Each wall is flat, endless, passes through zero and stands at right angles to its row. A trip goes straight from one point to another. List the walls that it crosses, first one first.

Walls:
(1): 2.8 -0.6 -1.5
(2): -1.5 -3.2 1.2
(3): 6.5 -0.5 -3.4
(4): -3.9 -1.3 -3.6
(5): 1.7 -7.8 -3.8
(6): -4.0 0.3 -3.2
Trips:
-0.1 -4.5 -1.6 to -2.0 2.2 0.0 => 3, 1, 5, 2
0.8 3.6 -1.8 to 5.1 0.5 -5.3 => 5, 6
0.9 -1.3 -4.1 to -3.0 5.7 1.7 => 5, 1, 3, 4
4.4 1.7 0.6 to 2.7 -3.1 0.5 => 5, 2

Walls:
(1): -0.5 1.5 -4.2 1.8 4.2 -2.1 -3.3 -4.6 -1.4 -0.6 4.2
(2): 3.6 -0.5 -7.0 3.9 -0.6 0.2 7.0 -6.3 4.8 -2.3 -3.9
(3): 5.7 -11.2 -1.1 0.0 -0.3 -2.1 2.0 1.5 1.2 6.6 2.1
Trips:
2.3 3.6 -2.7 2.7 -2.1 0.8 -2.5 1.2 -0.9 6.5 2.1 to 1.4 2.9 -1.1 -1.5 9.1 6.5 7.1 2.5 -2.0 -0.7 3.2 => 3, 2
-3.2 0.2 5.6 -1.3 1.1 0.5 1.2 5.2 2.6 -3.7 0.9 to -0.7 -3.6 1.6 2.3 1.6 3.2 1.4 0.5 -2.1 1.9 -1.5 => 3
-8.6 -1.7 0.8 0.1 -4.7 -2.5 -5.7 -3.4 -7.6 1.4 -0.4 to 3.8 -1.5 -4.5 0.8 3.3 4.9 -0.4 5.9 -0.5 -7.8 -0.4 => 2, 1
2.5 5.0 0.8 -3.1 -4.5 4.8 1.0 0.3 -2.6 -4.1 -2.8 to -5.7 -2.1 0.9 0.7 -3.1 -3.4 1.6 5.3 -3.6 -2.4 3.7 => 2
-7.1 -2.1 1.5 -0.6 -3.9 -4.6 1.6 -1.3 0.0 1.4 2.8 to 1.0 3.9 0.4 2.0 -0.4 -7.0 -1.5 -2.8 1.2 -1.8 -1.7 => 1, 3, 2
-3.4 -0.1 2.6 -1.9 0.9 4.2 2.8 -0.9 -5.3 5.3 -2.6 to 2.8 1.3 2.6 -6.7 0.3 -1.9 1.6 -2.6 0.4 2.8 -1.4 => 3
2.1 3.6 -10.5 5.0 -3.6 0.1 4.5 3.9 4.2 -1.4 0.6 to -1.2 5.0 6.6 -0.8 0.2 3.5 -0.8 -6.4 4.3 0.2 4.2 => 2

Walls:
(1): 0.0 0.6 7.9 -3.9 -1.9 1.4 -1.5 -1.8 0.6 1.6 0.7 1.6 4.1 -2.1 0.5 -3.9
 -1.6 0.9 -4.6 2.6 6.3 0.8 -2.4 -6.5 3.5 -0.9 10.7 1.2 -1.8 -6.8 -4.5
 -0.5
(2): -4.4 5.3 -0.7 4.6 -2.1 -5.9 -0.1 3.6 2.1 -2.4 0.3 0.6 3.4 -1.3 -0.7 2.1
 -4.4 2.6 -3.4 3.8 -3.3 -3.3 1.5 -1.2 2.1 0.7 3.8 2.5 -2.5 -8.2 -0.4 2.4
(3): -5.1 -2.5 0.9 4.6 5.0 1.5 3.8 -3.4 1.0 -6.1 1.6 2.6 -3.9 0.8 2.4 5.7 3.5
 -6.1 3.8 0.5 -6.5 4.9 -1.0 2.6 3.7 0.4 -5.8 -1.3 1.6 0.9 -4.8 3.6
(4): -1.8 0.7 -0.2 6.9 -2.6 3.5 -4.1 -1.7 0.6 0.8 0.5 4.5 5.7 -2.7 -1.7 -2.3
 -2.6 -7.1 -6.4 1.7 -0.1 -1.5 2.1 2.3 -5.7 3.9 -2.8 -1.1 0.0 6.7 1.4 2.0
(5): 0.0 -2.0 -0.8 2.0 0.2 2.3 -6.6 4.3 6.3 -0.8 5.1 3.4 2.0 -4.1 -2.2 1.1
 -3.7 1.0 3.4 3.8 -2.0 -1.9 2.0 0.9 1.0 -2.5 6.1 2.1 -1.4 -3.5 -6.4 -1.3
(6): 0.9 -1.9 2.2 0.7 7.7 -0.8 -1.8 2.4 3.3 3.6 0.0 -1.6 7.1 -1.6 -3.9 0.4
 -0.2 -2.4 5.0 -2.8 -1.5 -4.5 -1.8 -3.7 1.2 2.6 1.5 7.3 -2.6 1.8 3.9
 -0.8
(7): 4.0 2.4 4.0 1.1 -4.5 12.9 3.6 2.3 -6.3 2.4 2.9 3.5 1.4 -1.5 -0.1 0.0 1.0
 0.1 -3.8 -2.3 -8.1 -5.4 -2.5 -2.7 -5.3 -2.3 0.7 -2.4 -4.1 -5.7 1.2 6.4
Trips:
-3.2 -0.9 -5.2 2.7 -0.4 0.2 -4.0 7.0 -4.2 2.9 -2.9 -3.5 3.5 7.5 -0.1 0.0
 -2.9 3.5 5.3 1.9 -2.2 -1.4 0.4 -3.3 0.2 1.6 -0.6 -1.9 1.7 6.3 -3.4 2.5 to -2.5 1.2 7.2 -0.8 5.3 -5.1 2.0 0.7 -2.9 -5.2 -3.6 1.3 3.0 -5.1 -2.3 0.0
 5.8 3.8 -1.8 0.7 1.1 0.7 1.7 2.2 -1.6 -9.1 5.7 4.9 1.3 2.5 -2.5 1.8 => 4, 1, 3
-1.2 1.3 -5.4 -5.0 -0.1 0.5 1.4 3.9 2.3 -0.7 1.2 4.0 -1.4 -0.7 5.0 -2.6
 2.7 -1.2 6.0 4.5 0.2 -6.8 -5.5 -1.2 2.9 0.9 -1.2 6.2 2.0 1.4 -0.6 2.4 to -8.6 2.2 -0.7 3.1 -2.1 8.2 4.8 1.5 0.3 6.6 2.7 4.4 0.2 -0.2 -4.1 -0.8
 1.4 1.5 3.4 -0.3 -4.9 0.0 4.4 -9.7 -0.8 11.4 -1.0 -1.3 -1.1 -0.3 1.3
 -3.6 => 7, 4

Walls:
(1): 3.9 -3.3 0.1 1.4 10.7 -3.1 -1.3 1.4 0.7 1.6 4.1 -2.3 -0.4 -0.1 -1.5 9.3
 -2.1 -4.7 1.4 -3.4 -1.1 0.8 -4.6 0.8 2.7 -1.6 2.6 -3.2 8.0 0.2 3.3 -2.0
 1.4 1.5 -0.8 3.7 -0.6 -2.6 0.6 -3.8 0.3 -0.1 -0.2 -6.0 -1.0 -6.9 -1.7
 3.6
(2): 1.4 -3.0 6.6 6.3 -0.3 0.8 -2.5 -3.5 -3.5 -0.9 0.5 -4.1 1.5 -1.1 1.3 2.2
 -1.3 4.2 0.4 -0.6 6.4 -0.7 -0.7 -3.0 3.4 0.2 0.3 -7.4 0.2 5.4 -0.1 2.0
 5.5 -2.0 -1.7 0.0 -4.9 1.8 0.1 0.7 -3.1 -4.7 2.3 5.0 -3.3 -1.0 1.9 -4.9
(3): 7.8 0.4 -2.9 -1.7 -2.5 0.4 0.2 2.1 -2.3 3.3 -5.9 -0.7 5.7 5.7 -5.0 -5.0
 1.4 4.3 1.1 -6.0 3.0 4.9 0.8 -2.3 -7.4 -2.0 -2.6 1.4 -1.6 -3.4 1.4 2.9
 2.8 -5.5 -7.3 4.4 0.1 -3.1 4.9 -0.7 2.4 6.8 5.1 1.1 -2.3 -7.5 -6.3 -2.2
(4): 0.8 2.5 -0.9 0.7 2.7 0.4 3.2 -3.9 -0.8 -6.8 -1.7 2.2 2.8 0.5 -1.0 3.6
 2.7 -2.9 -1.3 4.3 4.3 -1.6 1.5 -6.5 1.7 2.0 2.3 7.8 -2.0 6.7 -1.5 -3.6
 -0.8 -4.3 5.3 -1.6 -2.7 1.1 -0.7 3.6 -4.2 6.3 -3.3 4.8 8.0 2.5 -0.4 0.0
(5): 6.6 -0.2 3.3 -2.3 0.4 -4.0 2.8 -3.9 0.0 -1.7 1.3 2.2 2.5 2.9 0.9 1.6 0.7
 -4.9 1.2 -2.9 1.0 1.8 1.5 1.3 4.5 -0.4 -6.9 -6.6 -2.1 1.4 3.1 -1.5 2.2
 2.5 2.7 -0.4 4.0 0.1 5.2 -2.5 0.3 0.2 -1.4 1.0 -0.7 -3.1 1.6 -0.5
(6): 1.3 -1.2 -2.7 2.1 -3.9 -0.2 5.7 -4.5 3.2 -8.3 -6.3 1.3 -2.7 3.3 0.3 1.4
 0.3 2.9 1.4 3.3 2.4 -1.3 4.7 -3.7 3.5 -4.7 -2.7 -4.4 -0.6 -0.1 0.1 -3.9
 1.5 -4.6 7.1 2.6 0.4 -1.9 3.2 4.7 -2.9 -0.3 2.1 0.0 0.4 -3.6 2.2 -3.6
(7): 3.5 -6.4 1.9 3.3 3.3 2.8 -2.7 -6.8 1.1 5.4 -1.4 -5.9 0.0 -6.4 0.8 4.8
 0.5 -1.1 -0.1 -3.3 -2.0 0.0 0.2 2.1 0.4 -4.6 -6.3 -1.5 -1.6 2.4 0.4
 -1.2 -2.4 1.6 -1.8 3.2 3.3 -2.6 -3.1 -2.3 -0.3 1.0 -2.0 0.0 6.9 11.9
 2.1 7.0
Trips:
-1.1 2.0 5.0 4.2 1.9 2.2 2.8 2.3 0.6 -2.2 10.6 4.0 3.6 0.3 2.2 -7.1 -2.4
 -4.5 1.8 -5.8 -4.7 0.5 3.6 -2.3 1.7 -3.7 -1.7 -2.8 -3.4 -0.8 -4.2 -5.4
 0.9 -0.7 2.6 0.7 -5.9 -2.1 -4.0 9.0 1.5 -0.3 -3.3 0.4 -1.2 -0.4 4.2 0.3 to 1.7 -3.0 -10.6 -3.9 5.5 2.3 -3.9 3.2 5.0 -3.7 -6.0 -2.3 4.1 0.7 4.0 4.6
 0.6 -1.3 1.2 -3.8 -4.7 -4.8 4.0 -1.9 -0.4 0.5 -0.6 2.1 -2.4 5.2 0.9
 -4.3 2.2 -1.5 1.2 3.6 -2.7 9.3 0.8 1.9 -1.0 0.4 -5.8 -7.7 0.9 0.7 5.1
 -0.7 => 2, 1, 7, 5
3.1 -0.4 4.0 2.3 -6.9 -0.7 -3.9 0.9 2.7 2.2 -3.8 -3.9 -1.4 -0.4 3.1 -0.1
 1.9 2.5 2.4 -3.7 4.4 -2.9 -0.8 5.9 -2.3 -0.5 -8.1 -3.1 -0.9 2.1 1.2
 -3.5 0.7 -2.7 -3.8 7.1 1.2 -1.7 2.9 5.6 -2.8 -2.1 6.2 -7.5 0.4 5.2 9.6
 1.6 to 1.7 -2.8 -8.0 1.7 -0.9 -1.1 -6.1 -3.3 -2.8 -2.3 2.6 0.6 -0.3 7.2 3.3
 -5.4 0.8 -0.3 -1.7 -0.4 1.8 1.6 1.9 0.0 2.5 1.4 7.7 -3.9 0.7 3.0 -2.0
 -0.3 -2.4 -6.2 0.8 -0.8 4.6 5.8 2.9 -1.4 6.9 -5.6 10.6 6.9 -0.9 -2.7
 0.8 3.3 => 7

Walls:
(1): -2.3 2.3 -0.9 -2.7 2.2 -0.3 0.6 -3.5 3.6 -1.0 0.6 -0.5 -1.9 -2.0 2.9 0.6
 -2.4 -3.1 -0.5 -0.5 2.6 6.7 1.8 -2.8 -2.3 -0.7 -0.4 -0.5 5.6 -3.1 2.9
 -4.1 -4.6 -1.9 -2.0 -4.3 -5.5 2.7 3.8 7.4 -1.1 -1.5 0.3 -2.6 2.2 3.2
 -10.5 -4.5
(2): 2.6 4.3 -1.9 4.7 9.4 0.4 5.5 -0.5 3.3 1.5 2.5 -0.9 2.2 2.1 -5.2 -1.5
 -2.0 -0.4 1.4 -5.0 -0.6 6.1 -0.4 -0.9 2.1 -0.7 0.8 -10.1 -4.9 2.0 -3.4
 -3.7 -1.4 -1.9 1.7 1.7 5.9 3.5 -7.0 -0.1 -8.6 -1.4 3.6 -1.1 4.0 -1.4
 2.5 -2.3
(3): 3.1 -7.4 2.4 -3.0 2.1 -1.3 2.4 -2.5 5.5 1.1 -1.2 -4.1 -3.1 -1.4 4.2 -8.3
 -1.6 0.5 0.3 1.2 -1.3 -4.3 -3.8 -0.2 -1.6 -1.7 -5.4 0.9 -0.1 -4.8 0.4
 4.9 -0.4 5.5 5.0 -3.0 2.8 2.8 -2.0 -3.2 -3.5 1.1 0.8 2.5 2.5 0.8 0.5
 3.1
(4): 0.4 5.6 -6.6 -0.7 6.3 -3.6 0.8 0.0 2.1 -7.2 -1.5 2.7 0.2 1.8 0.7 -3.1
 7.9 1.2 -0.3 1.1 3.7 -1.9 -0.4 4.2 -5.2 3.6 -10.4 5.3 -2.9 -3.0 -0.6
 -1.1 -2.8 -6.3 0.3 -2.6 0.9 -1.2 -1.6 -1.8 -3.9 3.9 -1.5 0.7 -5.4 -5.3
 -2.5 -3.6
(5): -4.1 4.0 5.3 -5.7 4.1 -3.0 2.9 0.3 2.1 2.1 0.7 0.9 -3.1 -3.6 -4.4 1.3
 -2.7 0.4 -5.4 0.8 -1.6 -0.1 0.1 3.9 -6.5 -2.6 -8.4 -1.5 1.0 -3.0 1.0
 -1.8 7.4 -7.2 -5.0 5.8 -3.8 -1.9 4.8 -4.6 4.3 1.6 -0.4 -0.8 2.0 -0.3
 -0.2 3.6
(6): -1.9 -0.2 -1.1 4.4 0.8 3.3 0.9 4.4 4.9 2.4 2.6 2.5 3.5 2.0 0.9 -0.4 0.3
 -2.9 1.0 -4.1 -4.2 -9.9 9.0 -2.2 2.5 -1.2 5.1 -4.6 2.6 -1.0 0.3 2.5
 -2.4 -5.6 -2.9 -4.2 5.5 -1.8 -2.1 -5.5 1.7 -7.1 0.7 3.8 -3.3 7.8 0.2
 -4.2
(7): -3.5 -7.7 4.3 -4.0 -5.5 -0.6 -3.1 -3.0 7.1 -1.7 0.1 0.0 2.6 -4.0 -3.8
 -1.1 0.9 -0.4 -0.1 0.5 4.4 0.2 -0.6 1.6 3.6 0.1 -5.0 5.4 -5.2 -0.9 -5.1
 2.1 2.9 5.6 2.0 2.8 0.0 0.5 2.4 -2.3 -1.9 3.0 0.4 0.0 4.0 -6.5 1.0 -0.9
(8): -0.1 0.3 -4.4 2.7 1.8 -0.4 3.3 -1.3 0.4 1.3 -0.6 -2.8 -4.7 -3.9 -7.1
 -0.8 2.8 -2.7 -2.9 -4.2 -4.0 4.4 -4.6 0.1 3.3 2.8 4.2 4.3 0.2 0.2 9.5
 5.1 -3.2 2.9 0.2 2.1 3.1 0.2 0.3 -0.5 -8.5 2.8 4.3 -3.8 1.3 -3.4 0.4
 -9.5
(9): -1.9 1.0 -1.2 -3.3 3.4 -0.2 0.3 1.2 -2.8 -1.0 -1.7 -1.7 -3.1 1.2 1.2
 -0.2 1.1 4.8 0.6 1.7 1.2 1.4 -1.7 -2.9 -5.0 -5.4 -1.8 -2.0 -2.1 -2.0
 -4.2 4.3 -8.7 -4.6 -2.9 -2.2 -4.0 -1.0 -4.0 3.7 3.4 -0.5 2.5 4.3 1.0
 5.6 -4.0 -2.6
(10): 1.7 -3.0 -1.8 -1.0 1.8 -2.2 0.4 -1.6 0.7 -6.7 0.0 -1.4 -2.5 -5.2 -2.6
 1.8 2.4 -2.5 -6.6 2.8 1.1 -0.1 3.5 -0.2 2.7 0.4 -1.1 4.5 0.9 -0.9 1.9
 -6.0 2.8 4.1 4.1 0.8 -3.0 3.3 1.0 -1.6 -2.5 -1.6 -6.7 2.5 0.9 -6.3 2.0
 5.9
(11): -1.6 1.0 0.4 5.0 0.3 -0.4 6.1 -5.0 8.0 -3.5 0.4 0.5 1.6 -2.9 2.3 0.6
 -0.8 -7.5 1.0 -0.5 -0.5 -1.1 -3.5 0.6 -3.8 -8.2 -3.9 -3.9 -1.5 -4.5
 -0.6 2.3 -5.2 -3.6 0.1 -0.3 -3.8 2.7 -0.4 -0.6 -0.5 -1.9 0.0 1.2 0.0
 0.0 -1.8 4.4
Trips:
-0.9 -10.2 -1.1 0.8 -0.2 3.7 -1.5 -1.7 -0.4 2.2 3.1 -5.2 4.0 3.1 -1.8
 0.4 -1.7 -0.1 0.9 -1.6 0.0 6.7 0.5 1.1 1.6 2.6 2.6 3.2 -1.0 0.2 -0.2
 -2.1 -0.4 -3.6 -2.5 2.3 7.1 -5.9 -3.9 -1.1 6.2 2.5 4.1 -5.0 3.2 -5.1
 5.1 9.0 to -4.6 1.3 -2.9 9.1 -0.3 -3.1 3.5 5.7 -2.2 -4.6 4.9 0.1 -2.1 -2.4 -1.2
 -4.0 -2.4 4.0 4.2 -2.6 -7.1 -6.8 -3.6 -0.2 -4.9 -3.8 7.8 7.0 -0.7 -4.5
 0.5 4.6 -0.2 1.2 -5.8 -7.6 -2.9 2.5 -4.9 1.1 5.1 -0.7 -2.2 1.5 -1.1 3.4
 1.6 3.6 => 6, 2, 7, 3, 9, 11
-0.5 5.3 4.8 -6.1 0.5 -1.6 -1.6 -1.3 -9.7 -1.7 -3.7 3.3 0.8 -1.0 -1.7
 -3.3 0.1 1.5 0.9 1.9 7.2 3.0 0.2 4.9 7.0 -1.5 -6.1 3.3 -0.7 0.7 -2.2
 -8.8 0.0 -1.7 7.5 3.7 4.7 0.3 -2.0 0.2 4.1 -5.0 -0.3 -2.2 3.5 -3.2 -2.5
 -3.5 to -4.1 0.0 5.5 0.7 -4.1 2.1 -3.7 3.7 -4.5 4.2 1.9 3.5 0.7 -5.8 -0.3 0.4
 -0.5 -1.8 3.9 -3.3 2.0 -3.2 -1.1 -0.3 -5.4 3.0 3.6 1.1 -1.6 0.1 -2.1
 7.1 3.0 -4.1 0.8 2.0 2.9 -5.8 0.8 -0.6 5.0 -0.3 -2.2 0.4 2.1 -6.2 2.0
 -4.0 => 1, 2, 10, 4, 6
-3.7 -2.9 0.3 0.6 8.9 0.6 3.4 8.4 2.6 1.5 -5.9 -4.3 3.5 2.0 0.0 0.7 -1.0
 -0.3 -5.9 -2.2 -3.1 -1.2 5.9 -1.3 -9.4 -2.6 2.4 -2.1 -3.4 7.5 -1.0 3.9
 -2.9 -3.2 -2.9 3.2 -0.9 2.9 1.9 -5.9 0.1 0.8 -0.4 -0.1 -0.6 5.3 -3.6
 -3.1 to 1.6 -0.3 7.6 0.9 -2.3 3.0 0.5 3.2 0.1 1.6 -4.1 3.7 -4.2 3.4 -2.4 0.6
 -0.2 8.0 -2.3 -3.5 -4.9 -0.8 0.4 -1.5 0.0 -6.1 -3.3 -1.7 5.1 5.3 4.0
 10.1 1.9 -1.7 4.3 -1.9 1.1 3.5 0.6 -2.2 -4.7 2.2 -1.5 -2.4 -4.9 -5.4
 -1.0 -2.7 => 1, 3, 4, 11, 2, 9
